Every row gives one point. The points of each table are mixes of a few directions, plus a little noise. How many directions does each table use, and how many do they share? Where both have some left over, give the other angles between the two spaces (their principal angles), to ten degrees, smallest first.

First (7 x 3)
[[ -9  51 -35]
 [-18  -9  60]
 [ 26 -66   5]
 [ 12 -18 -10]
 [-17  14  29]
 [-21  53  -2]
 [ 28 -27 -47]]
Second (6 x 3)
[[-36  11 -10]
 [-75  25 -20]
 [ 36 -11   9]
 [ 47 -15  12]
 [-35  11  -9]
 [ 64 -22  16]]
Directions: first 2, second 1, shared 0; angles 50

First (8 x 8)
[[ 14  25  10  -9  10 -27  30  24]
 [-33  -8  40  25 -27  58 -40 -43]
 [ 40  -8 -12 -12  21 -26  63  42]
 [ 10  14 -10 -11  11 -28  15  18]
 [-23  37   8  -3  -6 -18 -33 -13]
 [ -6  31  75  16 -12  25  24  -2]
 [ 34 -88 -45   6   7  38  32   9]
 [-36  -2 -68 -12  -5 -22 -89 -35]]
Second (9 x 8)
[[   7   11  -16  -11   10  -28    6   13]
 [   3    5   -7   -5    4  -12    3    6]
 [  26   41  -59  -40   36 -102   23   50]
 [ -27  -42   60   41  -36  103  -24  -50]
 [ -20  -32   46   31  -27   78  -18  -38]
 [  12   18  -26  -18   16  -45   10   22]
 [  14   22  -32  -22   19  -55   13   27]
 [  -9  -14   21   14  -13   36   -8  -17]
 [  -6  -10   14   10   -8   24   -6  -12]]
Directions: first 3, second 1, shared 1

First (11 x 12)
[[ 19  47 -34  52  71  18 -26  27 -15  29 -75 -39]
 [-11  -5  19 -12 -40 -17  -5 -49 -37 -22  68  -1]
 [-15 -46  39 -46 -57 -13  24 -18  25 -26  67  42]
 [-12 -32  11 -37 -46 -10  22  -4  18 -14  29  25]
 [-16 -31   7 -47 -66 -15  22 -17   3 -21  45  22]
 [  6   1 -19   5  27  13   8  41  30  16 -57   1]
 [ -1  16 -24   2  -6  -2  -4  -2 -21   5 -19 -19]
 [ 17  -2  23  34  74  21  -6  38  49  17 -34  16]
 [  5  39 -47  18   4  -1 -17  -3 -45  13 -41 -42]
 [ -5 -17  58   0 -15 -12 -10 -54 -16 -28  96  17]
 [ 15  29 -33  32  56  18  -9  39   9  27 -78 -22]]
Second (9 x 12)
[[-30  10 -46 -10 -25  37  44 -28  70 -57  -4  13]
 [-39  -8  16 -69 -27  -1 -15  32  15  43  14 -27]
 [ 17   5   7  36   1  26  30 -20  14  -3   0 -31]
 [ 11  -6  36  37   5   1   2   6 -24  24   3 -43]
 [-38 -10   7 -65 -15 -27 -38  39 -11  27   5  11]
 [ 73  11   9  49  36  10  12 -32 -20  13  -1  -6]
 [-14 -12  10  -6  12 -48 -46  32 -51   1  -6  33]
 [-12 -10  29 112   2   0  21  -1 -33 -40 -13 -35]
 [ 34  21 -67 -85  15   1  -8 -27  43 -10   0  84]]
Directions: first 3, second 4, shared 0; angles 40, 80, 90

First (11 x 20)
[[-72  75   0 -19 -20 -77  17 -39 -14 -71  50  -6 -75 -27 -49  23  67  54
   74 -11]
 [  7 -59 -43  -2   2  47  23  47  35  17  25 -69 -13  30   8 -28 -68 -23
  -31   9]
 [  3  27  51  15  28 -11  -4 -38 -23  19 -48  40   7  -9  26  34  27  44
   30 -11]
 [  7 -16 -41 -15 -33   2 -11  30  13 -20  38 -11  13   0 -29 -32  -9 -55
  -35  11]
 [ 12   3  39  17  32  11   0 -21 -11  32 -47  21  11   2  34  24   1  33
   14  -7]
 [  9 -45 -64 -16 -33  25   1  53  30 -11  51 -48   5  15 -25 -45 -44 -65
  -49  15]
 [ 17   3 -23 -12 -36 -12 -30  14  -3 -20  19  28  36 -12 -29 -25  16 -60
  -36  10]
 [ 23 -25  44  27  52  42  13 -10  -2  60 -64   1  12  19  60  25 -32  42
    7  -8]
 [  9  26  51  15  25 -10 -10 -36 -24  19 -49  47  15 -10  25  31  29  36
   23  -9]
 [ 29 -36  -1   9  12  37  -3  19   9  33 -21  -5  27  15  24 -10 -35 -18
  -30   4]
 [-44  49 -13 -19 -28 -55   2 -18  -8 -57  46   2 -39 -22 -46   4  48  11
   34  -3]]
Second (10 x 20)
[[-31  29  -5  -9 -10 -32   9 -14  -5 -32  23  -8 -32  -9 -21   7  25  20
   28  -3]
 [-44  40  -5 -13 -13 -45  11 -20  -6 -43  34 -11 -46 -14 -31  11  37  28
   40  -5]
 [-10   9  -1  -2  -3 -11   3  -4  -2 -11   8  -1 -11  -3  -7   2   7   6
    8   0]
 [-43  39  -6 -12 -13 -42  12 -19  -6 -42  35 -10 -44 -13 -30  11  34  26
   40  -5]
 [  9  -8   2   3   3   7  -2   3   1   9  -7   2   8   2   4  -2  -7  -6
   -8   2]
 [ 39 -36   5  11  12  38 -10  19   5  38 -30  10  39  12  28  -8 -31 -25
  -35   5]
 [ 74 -68   9  22  23  74 -20  34   9  74 -58  17  79  24  53 -18 -61 -48
  -71  10]
 [-22  20  -3  -5  -8 -22   6  -9  -3 -21  17  -6 -23  -7 -16   5  20  13
   20  -3]
 [-60  56  -7 -17 -19 -60  16 -25  -7 -61  47 -13 -64 -20 -43  15  50  39
   56  -8]
 [ 86 -81  11  26  29  88 -24  38  11  86 -69  19  91  28  63 -20 -72 -57
  -80  11]]
Directions: first 3, second 1, shared 1

First (10 x 32)
[[  13   37   11   10  -14   28  -13    4   -1    7  -27  -13  -16   35
   -17   20  -11   -9   14  -23   18   -8    6   -6  -24   -2  -18   -2
     7  -14  -11   30]
 [  13  -64  -48   14  -32  -14   30  -68   34   -2   71   61   19  -55
    35  -64   60  -22  -27   25   10  -26  -43    1  -12  -11   -7   -3
    12   32   14   -2]
 [ -18  -17    0  -13   23  -26    7   17   -6   -9    9   -5    6  -19
    13    0  -12   10  -12   17  -33   21    8    7   21   13   18   -1
   -11    4    8  -30]
 [  34   33  -40   39  -57   31   12  -43   39   -9   21   25  -43   27
    31   -5   -7  -72  -37  -20  -38   -6  -16    2 -104   39  -55  -33
    23   -6   -7   61]
 [ -43 -121  -37  -15   13  -69   27   -5   -2   12   58   34   34  -73
    40  -40   57   53   10   18  -45   47  -32    5   15    7  -35    0
   -53   -7   34  -24]
 [  -2   40   35   -9   18   16  -21   34  -21    4  -45  -34   -4   32
   -31   33  -28   15   22  -12   22   -1   24   -4   23  -10   17   10
     1  -11  -11   -3]
 [   9   42   22    0    3   22  -15   13   -8    0  -30  -20   -8   29
   -22   21  -22   -4    8  -10   21  -11   16   -3    6   -7   13    4
    12   -3  -12    5]
 [  -3   27   26  -13   24    3  -10   22  -14   -7  -23  -22    4    9
   -18   16  -26    6    0    9   12   -6   21    1   38   -8   41   10
     8    8   -7  -26]
 [   5   50   28   -4   11   20  -17   24  -12   -4  -38  -29  -11   33
   -23   30  -35   -4    6   -9   12   -5   24   -2    9   -2   20    3
    11   -5  -13    0]
 [  -9  -28    4   -9    9  -11   -1    1   -8    9    3    4   19  -17
    -7  -10   22   27   17    4   22   -3   -6   -3   29  -19    6   12
   -10    2    5  -12]]
Second (10 x 32)
[[  1   3  -2  13 -24  15  -8 -12   5   3  -6  10  -9  20 -12  12   5  -5
   18 -25  18  -9 -11   1 -20   1 -25   2  -4 -11   0  23]
 [ 33  13   3  16 -33  44  -9 -38   9  23 -10  15   8  15 -27 -21  44  -2
   27 -19  90 -52 -19 -19  -9 -48 -15  11  24   5 -13  41]
 [-24 -30   4  19 -40  11 -23 -22   4   1  -9  30  -3  30 -42  30  22  15
   60 -54  52 -17 -32  14   1  -5 -35  24 -30 -20  14  15]
 [  8 -20 -18  -6  10 -16  20 -17  10  -7  36  15  14 -39  27 -36  13 -12
  -34  36 -16  -5  -5  -1  11  -3  25  -5  14  26   4 -22]
 [-43  -6  15  -7  15 -27 -12  29 -10 -30  -9  -6 -12  15 -12  49 -48   3
    6 -11 -41  26  12  28  28  40  24   9 -29  -7  15 -45]
 [ 30  21 -32  -2  13 -11  36  -7  18 -11  38  -4 -11 -34  64 -41 -15 -46
  -81  51 -77  17  15  -7 -41  28  13 -37  34  24  -7  -1]
 [-15  20  10 -14  30 -19   3  31  -8 -24  -4 -21 -10   0  11  21 -49 -11
  -30  19 -55  24  26  12  16  31  36  -7  -1   6   1 -37]
 [  6 -48 -30  -9  12 -28  29 -10   5  15  41  12  21 -55  44 -53  40  14
  -25  34 -30  19 -11 -12  -9  -6 -15 -15  -3   9   8   2]
 [-17  46  40   7  -8  26 -37  17 -11 -18 -50 -14 -18  60 -58  66 -45  -4
   37 -40  40 -20  12  16  27   5  24  24  -5 -11  -4 -13]
 [ 19   2  10 -19  25   6   3  29 -25  48 -24 -36  20 -12   4 -26  34  49
   20   7  20  16  13 -34  -6 -39 -31  -8  -1 -20 -13  38]]
Directions: first 4, second 5, shared 4
